Every row gives one point. The points of each table are mixes of a few directions, plus a little noise. Count the directions of each table, and those that both share. Where both have some left over, give the other angles between the two spaces (their principal angles), to ten degrees, smallest first.

First (5 x 3)
[[ 0.75 -0.15 -0.50]
 [-0.05 -0.43  0.29]
 [-0.32  0.14  0.16]
 [-0.44 -0.33  0.54]
 [ 0.03  0.77 -0.50]]
Second (6 x 3)
[[-0.27  0.47  1.00]
 [ 0.17  0.38 -0.11]
 [ 0.03 -0.18 -0.19]
 [-0.01 -1.00 -0.69]
 [ 0.14  0.15 -0.24]
 [-0.05  0.18  0.23]]
Directions: first 2, second 2, shared 1; angles 50

First (6 x 4)
[[ 0.03  0.14  0.29 -0.18]
 [ 0.00  0.01  0.03 -0.02]
 [ 0.07  0.40  0.83 -0.50]
 [-0.10 -0.54 -1.12  0.69]
 [-0.05 -0.28 -0.58  0.35]
 [ 0.05  0.27  0.55 -0.34]]
Second (7 x 4)
[[ 0.00 -0.95  0.40  0.22]
 [-0.06  0.18 -0.06 -0.04]
 [-1.13  0.61  0.06  0.04]
 [ 0.56  0.03 -0.16 -0.10]
 [ 0.00 -0.68  0.28  0.16]
 [ 0.63 -0.01 -0.18 -0.10]
 [ 0.00  0.83 -0.34 -0.20]]
Directions: first 1, second 2, shared 0; angles 80

First (6 x 6)
[[ 1.26 -0.56  0.44 -1.20 -0.18  0.07]
 [ 0.05 -0.51  0.19 -0.05  0.00 -0.22]
 [-0.75  0.40 -0.18  0.69  0.19 -0.14]
 [-0.35  0.41 -0.02  0.28  0.20 -0.14]
 [-0.24  0.58 -0.21  0.23  0.06  0.16]
 [ 0.03 -0.33 -0.20  0.06 -0.26  0.28]]
Second (9 x 6)
[[-0.65 -0.29 -0.86 -0.38  0.26 -0.42]
 [ 0.13 -0.68 -0.84 -0.27  0.01 -0.49]
 [-1.00  0.56  0.04 -0.12  0.31  0.13]
 [ 0.34  0.24  0.58  0.24 -0.14  0.29]
 [ 0.17 -0.19 -0.14 -0.02 -0.04 -0.09]
 [ 0.71 -0.53 -0.21  0.02 -0.21 -0.20]
 [-0.41  0.72  0.69  0.19  0.09  0.44]
 [-0.32  0.43  0.35  0.08  0.08  0.24]
 [ 1.04 -0.27  0.39  0.28 -0.35  0.11]]
Directions: first 3, second 2, shared 0; angles 40, 70

First (9 x 8)
[[-0.21  0.50  0.29  0.02  0.13 -0.20  0.00  0.97]
 [-0.63  0.30  0.32  0.33  0.00  0.04 -0.67  0.30]
 [-0.06 -0.03 -0.26  0.16  0.55  0.70 -0.09 -0.11]
 [-0.53  0.07  0.02  0.31  0.21  0.28 -0.33 -0.34]
 [-0.75  0.58  0.32  0.12  0.13  0.02 -0.17  0.45]
 [-0.46  0.26  0.11 -0.02 -0.05 -0.57  0.51 -0.22]
 [ 0.41 -0.27 -0.20 -0.22 -0.13  0.52 -0.11 -0.25]
 [ 0.99 -0.53 -0.19 -0.61 -0.66 -0.27  0.50 -0.35]
 [ 1.26 -0.89 -0.39 -0.05 -0.16 -0.54  0.38 -0.48]]
Second (10 x 8)
[[-0.10  0.03  0.15 -0.24 -0.07  0.04 -0.10 -0.20]
 [-0.16  0.34 -0.14 -0.65 -0.42 -0.15  0.34 -0.66]
 [-0.26  0.55  0.14  0.05  0.48  0.10 -0.21  0.52]
 [ 0.05  0.72 -0.09 -0.22 -0.41 -0.10  0.26 -0.45]
 [ 0.30  0.40  0.13 -0.21 -0.90 -0.04  0.12 -0.99]
 [-0.01 -0.04  0.06  0.09  0.12  0.05 -0.10  0.15]
 [ 0.04 -1.17 -0.55  0.52  0.71 -0.12  0.25  0.97]
 [-0.16  0.12  0.38 -0.59 -0.38  0.08 -0.21 -0.72]
 [-0.14  0.08  0.26  0.25  0.54  0.17 -0.39  0.61]
 [ 0.45 -1.00 -0.33  0.97  0.34 -0.02  0.04  0.76]]
Directions: first 5, second 4, shared 1; angles 30, 40, 80

First (10 x 9)
[[-0.25  0.01 -0.17  0.40 -0.41 -0.08 -0.40 -0.61 -0.57]
 [ 0.23 -0.21 -0.15  0.44  0.19  0.82 -0.07 -0.07  0.44]
 [-0.33  0.16 -0.08 -0.68 -0.19 -0.70  0.82  0.38  0.27]
 [ 0.23 -0.22  0.31  0.35  0.39  0.70 -0.92  0.15 -0.25]
 [ 0.06  0.29 -0.44  0.43 -0.60 -0.62  0.30 -1.16 -0.37]
 [-0.37 -0.22  0.06 -0.53 -0.89  0.10  0.08  0.19  0.32]
 [-0.13 -0.03  0.08 -0.65 -0.04 -0.15  0.59  0.62  0.56]
 [ 1.00  0.18  0.33  0.27  0.81  0.02 -0.21 -0.11 -0.02]
 [ 0.12  0.11 -0.15  0.35  0.87  0.09  0.18  0.15  0.01]
 [-0.55 -0.08  0.21 -0.39 -0.14 -0.19 -0.35  0.46 -0.38]]
Second (8 x 9)
[[-0.02 -0.02  0.02  0.02  0.00 -0.01  0.00  0.00  0.02]
 [ 0.24  0.37 -0.23 -0.28 -0.04  0.14  0.01 -0.05 -0.32]
 [-0.93 -1.42  0.87  1.06  0.17 -0.52 -0.02  0.20  1.22]
 [ 0.43  0.66 -0.40 -0.49 -0.08  0.24  0.01 -0.09 -0.56]
 [-0.11 -0.16  0.10  0.12  0.02 -0.06  0.00  0.02  0.14]
 [ 0.70  1.06 -0.65 -0.79 -0.12  0.39  0.01 -0.15 -0.91]
 [-0.30 -0.46  0.28  0.35  0.05 -0.17 -0.01  0.07  0.40]
 [-0.01 -0.02  0.01  0.01  0.00 -0.01  0.00  0.00  0.01]]
Directions: first 5, second 1, shared 0; angles 70

First (10 x 11)
[[ 0.32  0.04  0.51  0.11  0.94  0.45  0.49 -0.05  0.15  0.53 -0.65]
 [-0.07  0.55 -0.54  0.31 -0.92 -0.18 -0.41  0.38  0.25 -1.07 -0.10]
 [ 0.37  0.57  0.19  0.45  0.40  0.44  0.27  0.29  0.46 -0.30 -0.99]
 [ 0.14  0.68 -0.28  0.45 -0.45  0.10 -0.15  0.41  0.41 -0.91 -0.58]
 [-0.01 -0.21  0.15 -0.12  0.25  0.02  0.11 -0.14 -0.11  0.34  0.11]
 [ 0.30 -0.10  0.56  0.02  1.02  0.42  0.51 -0.13  0.07  0.71 -0.54]
 [-0.33 -0.36 -0.27 -0.30 -0.54 -0.40 -0.32 -0.15 -0.33  0.01  0.80]
 [-0.12 -0.04 -0.18 -0.05 -0.33 -0.16 -0.17  0.00 -0.07 -0.16  0.26]
 [-0.38 -0.66 -0.13 -0.49 -0.29 -0.43 -0.22 -0.34 -0.50  0.44  1.03]
 [-0.23 -0.49 -0.01 -0.36 -0.08 -0.26 -0.10 -0.27 -0.36  0.41  0.68]]
Second (10 x 11)
[[-0.53  0.30 -0.08 -0.70  0.40 -0.09 -0.68 -0.67  0.23 -0.28 -0.70]
 [ 0.25 -0.18 -0.08 -0.22  0.11 -0.40 -0.76  0.70  0.41  0.57  0.11]
 [ 0.02 -0.20  0.00  0.01  0.23  0.27  0.96 -0.17 -0.40  0.13  0.55]
 [ 0.65  0.92  0.09 -0.49  0.05  0.07 -0.90  0.12  0.64 -0.50  0.34]
 [ 0.05  0.30 -0.02 -1.00  0.58 -0.08 -0.64 -0.30  0.29  0.10  0.34]
 [ 0.43 -0.27  0.56  1.05 -0.39  0.31  0.68  0.13 -0.34  0.23 -0.04]
 [-0.53 -0.06 -0.38  0.06 -0.24 -0.05  0.31 -0.20 -0.22 -0.43 -0.21]
 [ 0.03 -0.08  0.26  0.50 -0.77  0.03  0.02 -0.33 -0.37 -0.28  0.26]
 [-0.70 -0.32 -0.47  0.06  0.28 -0.10  0.46  0.09 -0.07  0.03 -0.81]
 [ 0.33 -0.41  0.12  0.74 -0.25  0.03  0.54  0.62 -0.16  0.42  0.17]]
Directions: first 2, second 6, shared 2

First (8 x 12)
[[-0.07  0.08  0.18 -0.15  0.14 -0.12 -0.22  0.08 -0.10  0.07 -0.05  0.03]
 [-0.01 -0.14 -0.28  0.17 -0.05  0.07  0.22 -0.01  0.29 -0.05  0.07  0.08]
 [ 0.22  0.26  0.48 -0.19 -0.20  0.05 -0.21 -0.17 -0.75 -0.02 -0.10 -0.35]
 [-0.47 -0.32 -0.50  0.08  0.53 -0.26  0.02  0.42  1.09  0.16  0.10  0.61]
 [ 0.49  0.06 -0.04  0.28 -0.67  0.44  0.46 -0.48 -0.58 -0.27  0.02 -0.50]
 [-0.69  0.22  0.72 -0.80  1.09 -0.81 -1.19  0.74  0.18  0.51 -0.18  0.54]
 [ 0.52 -0.27 -0.74  0.75 -0.87  0.67  1.07 -0.58  0.08 -0.42  0.19 -0.36]
 [ 0.01  0.10  0.21 -0.13  0.03 -0.05 -0.16  0.01 -0.22  0.03 -0.05 -0.06]]
Second (10 x 12)
[[ 0.18 -0.65  0.47 -0.22 -0.32 -0.24 -0.39 -0.11 -0.79 -0.42 -0.23 -0.20]
 [ 0.49 -0.38  0.91 -0.33 -0.57 -0.27 -0.08  0.01 -0.19  0.27 -0.11 -0.40]
 [ 0.38  0.20  0.54 -0.23 -0.21  0.01  0.00  0.09  0.39 -0.07  0.65 -0.17]
 [ 0.08  0.57 -0.65  0.09  0.32 -0.19 -0.31 -0.43 -0.91 -0.39 -0.78  0.30]
 [-0.10 -0.33 -0.18 -0.49  0.12  0.59 -0.05  0.11 -0.30 -0.96 -0.26  0.81]
 [ 0.35  0.19  0.43 -0.24 -0.27 -0.01  0.10  0.03  0.22  0.25  0.01 -0.10]
 [ 0.07 -0.29  0.42 -0.16 -0.21  0.16  0.18  0.25  0.40  0.16  0.30 -0.10]
 [-0.52  0.18 -0.65  0.52  0.41 -0.02  0.19 -0.03  0.28  0.40 -0.08 -0.01]
 [-0.09 -0.26  0.30  0.09 -0.06 -0.06 -0.15  0.13  0.32 -0.13  0.85 -0.37]
 [-0.94  0.76 -1.51  0.99  0.88  0.04  0.46 -0.06  0.60  0.90 -0.33  0.18]]
Directions: first 2, second 5, shared 0; angles 30, 90
